Each row of a before or after table is a point. One or more steps were done to the points. Then noise was added and the rows were shuffled. The steps act on how far a point lies along the listed directions, d1 being the first. Name the steps. A step turns or swaps two directions, mirrors them in a line or flattens them onto one, adds a multiple of one to another, or multiplies one. Angles are multiples of 10 degrees, from the lower direction toward the higher: turns from -170 to 170, lines from 10 to 170 but not 90. Use the fewest steps. Two steps may share a direction if one is a turn and the other turns, adds or multiplies; they go together, in the order done. Otherwise the lowest direction goes first.
In the rows, zero is written as 128.

Directions:
(1): [172 141]
(2): [141  84]
Before:
[[163 191]
 [140 137]
 [126  73]
 [140  91]
 [101 117]
 [163 101]
 [111  87]
 [ 93 169]
 [145  89]]
After, 9 rows:
[[127 114]
 [ 76 135]
 [122 156]
 [152 165]
 [173 160]
 [169 134]
 [166 137]
 [ 94  64]
 [171 114]]
Steps: swap d1 and d2

Directions:
(1): [146 136  97  74]
(2): [ 77 149 152 101]
(3): [160 179 155 131]
(4): [108 163  83 153]
Before (13 x 4):
[[152 190 179 153]
 [111 139 101 115]
 [103 138 124 132]
 [189 109  49 171]
 [ 85 137  79 120]
 [131 189 105 128]
 [113 103 139 198]
 [ 83 123  87 138]
 [103 138  87 121]
 [127  92 111 155]
 [120 115 158 131]
 [111 163 100 131]
 [156 145 203  98]]
After (13 x 4):
[[ 92 106  90 150]
 [120 110 126 147]
 [149 140 131 152]
 [105  77 155 108]
 [135 136  83 127]
 [177 108  74 144]
 [101  89 131 125]
 [ 74 102 106 145]
 [ 93 116 127 132]
 [ 86 108 114 132]
 [119 116  61  39]
 [171 157 198 134]
 [181  86 182 119]]
Steps: turn d1 and d2 by 90 degrees; mirror d3 and d4 in the line at 140 degrees

Directions:
(1): [157  87 161 147  90 183 143  96 122]
(2): [126 184 125 179 109 161 140 159 166]
(3): [158 127 120  69  75 127 129 174 146]
(4): [108  65 112 160 123 115  97 154 175]
Before, 11 rows:
[[132  68 128 105 133 124 113 109 123]
 [117  67 145 174  88 184 126 137 159]
 [117  49 142 162 102 145 120 139 139]
 [136  98 157 120 136 147 151  88 121]
 [ 95 163 145 236 172 146 129  88 118]
 [124 152 145 150 163 159 156  80  88]
 [117  43 114 142 142 108 117 112 119]
 [129  89 130  93 158  91 121 131 109]
 [134 210 143 183 134 162 169  94 118]
 [111 212 124 185 156 158 155 120 107]
 [131  65 141  76 139 117 121 108 102]]
After (11 x 9):
[[120 147 139  97 163 114 149 103 107]
 [ 89 162 111 150 194 106 134 121 112]
 [149 134 168 119 108 167 165 102  76]
 [ 95 206 103 185 163 106 136 141 154]
 [145  84 141 119 129 143 149  76  72]
 [ 88 174  95 206 165 127 123 154 149]
 [136  84 139  69 144 110 125 103  90]
 [140 177 160 120 106 187 170 106  88]
 [143 102 135  87 134 134 132  92  94]
 [137  69 142 106 146 111 119 120 110]
 [ 91 172 142 230 182 140 130  90 119]]
Steps: turn d1 and d4 by -100 degrees

Directions:
(1): [140 172 149 120 109  76  96 169 170 119 133 180]
(2): [152  98 156 176  76 110 104 143  75  92 144 114]
Before:
[[107 149 116  99 174 152 173 125 139 140  85 134]
 [117 149  79  80 157 126 144 116 170 169 107 138]
 [157  82 168 185  45 112 108 152  53  77 122 114]
 [124 176 158 118 131 105 136 147 190 154 143 150]
 [118 107 133 115 161 135 141 107 105 131 109 115]
 [128 174 114 109 140 122 163 123 164 135 140 134]
 [113 104 166 181  49  96  92 160  83 102 154 130]
 [118 150 131 114 129 119 105 149 160 134 116 143]
 [168 101 194 228   8  30  41 194  52  56 177 140]
 [ 92 133 103 108 151 157 143 130 148 168  92 135]
 [169  61 162 171  83 109 104 118  52  87 139 105]]
After (11 x 12):
[[103 104 115 141 121 155 134 132 106 148 102 116]
 [121 121 129 135 145 151 165 126  95 118  93 114]
 [124 116 136 125 118 139 139 133 122 122  98 133]
 [143 168 129 125 115 103 147 138 148 115 148 136]
 [142 128 103 119 113 110 120 129 129 140 120 127]
 [ 92 150 142 125  99 101 111 154 151 133 137 154]
 [140  79 125 120 153 146 145  91 100 131 116 103]
 [113  85 127 127 165 153 148  94  81 131 109  96]
 [140 192 184 131  97  65 102 178 195 136 152 178]
 [126 162 142 116 110  98  91 169 167 122 122 160]
 [130 204 154 121  97  23  64 198 197 123 145 209]]
Steps: multiply d1 by 2; multiply d2 by 0

Directions:
(1): [ 79  73 139 113 206 135 125 147 157 108 118 100 132 142 121 138 142 134
 118 208]
(2): [130 151 200 138  92 155 166  93 152  71 139 176 158 127 101 154 108 130
 110 169]
(3): [ 59 158  94  97 139 153 120 129  69 116 122 158 156  72  86  96 100 131
 156 136]
(4): [136 119 132  90 158 207 146 117 165 114 123  92 125  98 100 164 139 141
 130  50]
Before, 14 rows:
[[162 188  94 114  57 150 135 108  81 148 136 158 122  90 102 132 112 118
  158  46]
 [100 115 126 127 137 125 134 122 127 112 124 129 135 130 109 121 130 132
  143 170]
 [123 129 141 115 159 156 147 119 149 113 111 123 132 113  87 151 122 141
  133 136]
 [124 126 133 109 136 139 135 136 137 124 113 139 141 113 112 118 131 140
  127 136]
 [180  83 209 166 146 101 129 117 213 130 147  73  81 194 185 160 166 126
   99 149]
 [127 152 142  93 126 160 121 110 139 106 121 131 123 105 111 134 109 131
  131 100]
 [122 129 128  97 147 155 133 138 151 110 120 131 117 107 101 138 124 143
  124 131]
 [120 139 124  81 119 157 114 106 109 124 119 133 153  98  82 134 111 132
  132 100]
 [ 97 125 128 117 143 149 122 129 118 107 128 131 136 107 107 134 147 147
  123 114]
 [ 92 108 110  90 175 167 125 129 126 113 121 112 146  94 113 134 125 132
  134 134]
 [134 114 152 134 126 119 120 132 132 122 128 127 127 156 152 138 147 132
  106 153]
 [164 194  99 127  68 145 127 125  82 161 113 147 122  96 131 116  83 135
  162  14]
 [134 155  80 120  99 113 108 137  76 160 130 142 115 112 129 116 119 114
  157  53]
 [186 166  82 127 105 120 117 148 100 188 128 109 105 104 146 103 125 131
  152   7]]
After, 14 rows:
[[144 120 154 131 119 133 126 124 137 119 130 124 128 149 146 145 147 135
  109 131]
 [204  94 219 141 142 166 146  97 239 119 147  56  82 166 161 190 169 136
  102  65]
 [113 127  73 121 128  93  99 152  79 165 126 128 113 126 137 109 124 115
  155  95]
 [127 139 131 104 132 146 134 135 148 112 121 142 119 110 103 133 121 141
  125 130]
 [110 133 126 136 115 117 135 116 119 116 129 145 133 128 111 119 126 134
  143 166]
 [119 139  85 118 142 126 105 156  94 166 103 119 113 115 138 110 100 134
  159  87]
 [130 137 141 121 144 151 149 116 144 113 114 131 132 114  89 148 119 139
  133 132]
 [157 129  74 115 157 120 109 165 116 185 121  82 101 115 149 107 138 135
  150  42]
 [115 141 138  96 137 150 115 117 137 105 116 127 122 109 114 128 110 129
  129 121]
 [111 129 121  88 125 132 106 115  97 127 116 139 157 108  89 125 112 128
  131 133]
 [118 135  78 108 127 129 114 138  89 152 125 128 117 111 111 123 128 118
  156 121]
 [108 137 117 107 136 147 125 120 107 114 128 138 152  97 117 125 114 130
  136 130]
 [100 132 132 127 128 137 118 129 112 108 130 138 138 113 110 124 146 144
  123 121]
 [127 132 134 114 123 131 132 138 134 125 115 145 142 114 116 112 127 140
  129 139]]
Steps: flatten d1 and d2 onto the line at 70 degrees; add -0.7 times d3 to d4

Directions:
(1): [183 152 131 120 139 110 122 150  86 134 163 157  95 139 200 163 176 127
  87 149 181  98  93 142 173 156 140  63 104 148 135 107]
(2): [150 174 143 146 108 189 120 177 148  51 105 105 180 120 141 153 154  99
 142 136 116 125 113 106  98  86  73  65 146 139 145 154]
Before:
[[122 106 135 119 127 133 147 108 149 150 125 142 131 109  87 113 106 162
  126 110 114 130 144 114 129 120 133 158 118 131 124 124]
 [105  65  95  94 158  36 112  80  90 218 168 158  43 152 110 115  86 143
   86 130 177 123 134 175 179 174 219 196  78 139 118 104]
 [131 137 123 120 134 143 118 157 131  93 137 133 123 136 137 159 149 111
  106 131 152 126 115 139 132 130 107 112 105 133 138 124]
 [158 153 142 144 115 165 114 155 135  82 146 142 143 134 179 159 177 108
  139 156 160 111 102  86 137 115  90  59 147 123 152 129]
 [155 154 130 140 118 124 133 172 121  94 159 137 145 130 147 166 157  98
  120 119 148 128 106 135 144 122 105  92 126 141 127 136]
 [ 54 117 124 153 120 194 138 103 187  58 101  72 203 105  69 100  66 134
  175 118  55 167 191  69  71  74  64 178 160  91 124 166]
 [ 95  61 102 111 179  40 177  84  94 245 144 159  79 123 121  79  91 166
   97 116 145 126 168 159 177 186 212 218 102 103 107 112]
 [144 152 136 160 129 116 106 141 109 136 122 132 135 125 125  97 122 141
  120 139 150 121 118 126 125 128 112 105 109 125 150 131]]
After:
[[125  99 130 119 134 123 152  99 148 161 134 145 122 111  86 110 103 165
  119 110 119 123 152 123 138 137 142 168 111 128 124 123]
 [132 141 122 122 130 150 113 162 134  83 130 130 133 135 132 164 157 110
  111 131 152 129 113 137 126 128 107 110 108 132 134 130]
 [ 95  59  99 110 181  38 174  81  95 243 144 162  79 122 127  78  93 171
   99 117 146 124 170 160 175 186 212 218  99 101 112 108]
 [146 152 134 166 127 121 110 145 114 129 116 129 140 121 130 100 125 140
  121 136 149 116 117 125 122 130 108 105 110 127 156 130]
 [163 167 147 147 116 176 111 163 136  64 139 140 156 131 188 162 183 101
  140 149 161 109  92  81 131 105  78  49 152 129 155 138]
 [158 165 130 143 119 133 138 181 122  80 154 133 149 129 142 169 161  97
  122 118 145 135 104 134 134 118  94  78 133 138 129 143]
 [108  74  94  96 153  47 113  89  88 205 163 161  55 151 108 120  96 142
   86 132 172 121 133 172 173 170 209 186  83 137 120 113]
 [ 43  89 116 142 129 150 138  74 176 107 113  90 172 105  61  89  49 148
  163 117  63 175 203  82  91  99  90 217 147  81 113 150]]
Steps: add 0.5 times d1 to d2
